Each point is reached from the start by the listed moves, each made 0, 1 or 2 times, or once backwards (-1), plus a little noise. Say if it took an odd or an even number of moves. Then give how often each move was made.

Moves:
(1): [ 3.1 -1.9]
(2): [0.8 2.7]
Start: [4.1 1.0]
Points:
[0.6 2.7] => odd (-1, 0)
[8.2 1.8] => even (1, 1)
[2.3 8.3] => odd (-1, 2)
[ 6.9 -0.3] => odd (1, 0)

Moves:
(1): [ 2.9 -2.0  0.3  1.5  0.0  1.8  1.4  1.8 -1.5 -1.2]
(2): [ 0.5  2.9  0.9 -1.8  3.1  2.6  2.8 -1.8  3.6  2.4]
(3): [-0.6  1.5  4.1  1.2  0.0  0.8 -0.8  0.4  2.3  0.6]
(4): [-2.0  0.6 -4.3  2.8 -1.9  1.7 -0.1  0.4 -0.2 -1.0]
(5): [-1.1 -1.3 -0.6  1.6  3.3 -1.7  0.8 -0.3  0.1 -1.3]
(6): [-0.5 -2.0 -0.1 -1.5  1.1  1.6  0.0  1.6  0.3 -0.1]
(7): [-1.0 -0.9  1.4  0.3 -0.7  0.3  4.1  0.5 -0.7 -0.4]
(8): [ 0.3  2.1  1.5  0.2  1.6 -1.0  1.5  4.4 -2.4 -1.6]
Start: [-0.3  0.9 -0.3 -0.7  0.6  0.8  0.1  1.2  0.0 -0.1]
Points:
[ -3.7   8.4 -14.1  -3.6  -1.1   9.4  -1.6  -8.5   9.0   6.6] => odd (-1, 2, -1, 2, -1, 0, -1, -1)
[-3.0  6.2  3.9  9.4 -0.9  5.7  6.7 13.8 -2.6 -5.6] => even (1, 0, 2, 2, 0, 0, 1, 2)
[-2.5  9.3 11.6  0.1 17.6  3.7  8.7  8.4  7.5  0.1] => odd (0, 2, 2, 0, 2, 1, 0, 2)

Moves:
(1): [ 2.3  0.9  1.6  1.0 -2.0 -0.6 -0.4  0.5 -0.3 -1.4 -1.6 -1.3 -0.2 -0.1
  0.3]
(2): [ 0.1  5.1 -2.4  0.0  0.3  1.0  2.5 -0.6  0.1  0.4  2.0 -1.1 -0.8 -1.8
  3.4]
(3): [-2.9  0.6  2.8 -0.3 -0.2  0.9  2.3  2.3  0.0  0.7 -0.7 -0.1  0.5  1.4
 -0.1]
(4): [ 0.0  0.1  0.7  2.7  2.7  1.7  0.2 -1.4  2.3 -1.5 -3.1  1.1 -1.7 -2.6
  0.0]
(5): [ 0.8 -0.6  2.5 -3.3  2.5  2.9  0.2  4.1 -0.5 -1.7  0.0  0.8 -0.6 -0.3
  1.0]
(6): [-0.8 -1.8 -0.7 -2.0 -1.9  4.2  1.7 -0.4  0.3 -0.1  2.6 -1.4 -0.1 -1.0
 -1.8]
(7): [-0.6 -0.2 -2.6 -1.0  0.2 -2.5  2.5  0.6  1.0 -0.8  0.3 -4.0  0.7 -0.1
  0.4]
(8): [-0.8  2.2 -1.2  1.2 -3.2  0.2 -2.3  2.6  0.9 -1.2 -3.0 -1.3 -0.9 -2.6
  0.1]
(9): [-1.1  0.8  1.6 -2.7 -0.6 -1.5 -0.6 -0.2  2.3 -0.5  2.4 -0.7 -2.4  2.6
 -0.7]
(10): [ 2.3 -0.9  0.7  0.6  0.5  0.3  0.5  0.0  0.0  3.9  0.0 -3.2 -2.2 -2.3
 -0.2]
(11): [-1.9  0.2  0.0  2.3  1.0 -0.2 -0.9  0.2 -0.2 -1.5  3.2 -0.4 -1.6 -1.5
 -0.4]
(12): [ 1.3 -0.3  0.6  3.0 -1.1  0.0  3.2  3.2  2.4  0.2  1.1  2.4 -0.8 -1.0
  1.0]
Start: [ 1.0 -0.4  3.6  1.7 -1.3 -0.1  0.1  0.6  0.9 -4.5  1.5  1.8 -1.4  1.5
  0.4]
Points:
[ -2.1  -3.2  13.5 -10.2  -1.6  11.5  12.1  12.1  -0.1 -13.7   5.4  -1.8
   1.6   6.1  -0.5] => odd (2, 0, 2, 0, 2, 2, 1, -1, 0, -1, 0, 0)
[ 5.7  0.3 -5.2  9.8  7.7 -0.2 11.7 -2.9  7.0 -7.2  0.1 -0.5 -1.9 -8.1
  6.2] => odd (0, 1, -1, 2, 0, 0, 2, -1, -1, 0, 0, 1)
[ 12.3   4.4   0.3   3.5  -9.5   6.1   2.9  17.4   0.2  -5.7   3.1 -13.3
  -8.4 -16.0   5.5] => even (2, 1, -1, -1, 2, 1, 1, 2, -1, 2, 1, 1)
[-8.7  2.8  8.9  0.8  4.1 -8.0 -3.1 -7.7  4.6 -8.9  5.4  4.2 -4.7 11.0
 -1.4] => even (0, 0, 1, 1, -1, -1, 0, -1, 2, -1, 1, -1)
[ 0.3 10.4  4.2 14.9 -0.3 -2.6 -8.6 -5.8  1.0 -5.1 -1.8 -2.7 -9.5 -9.1
  2.9] => odd (1, 1, 0, 1, -1, -1, -1, 1, 0, 1, 2, -1)
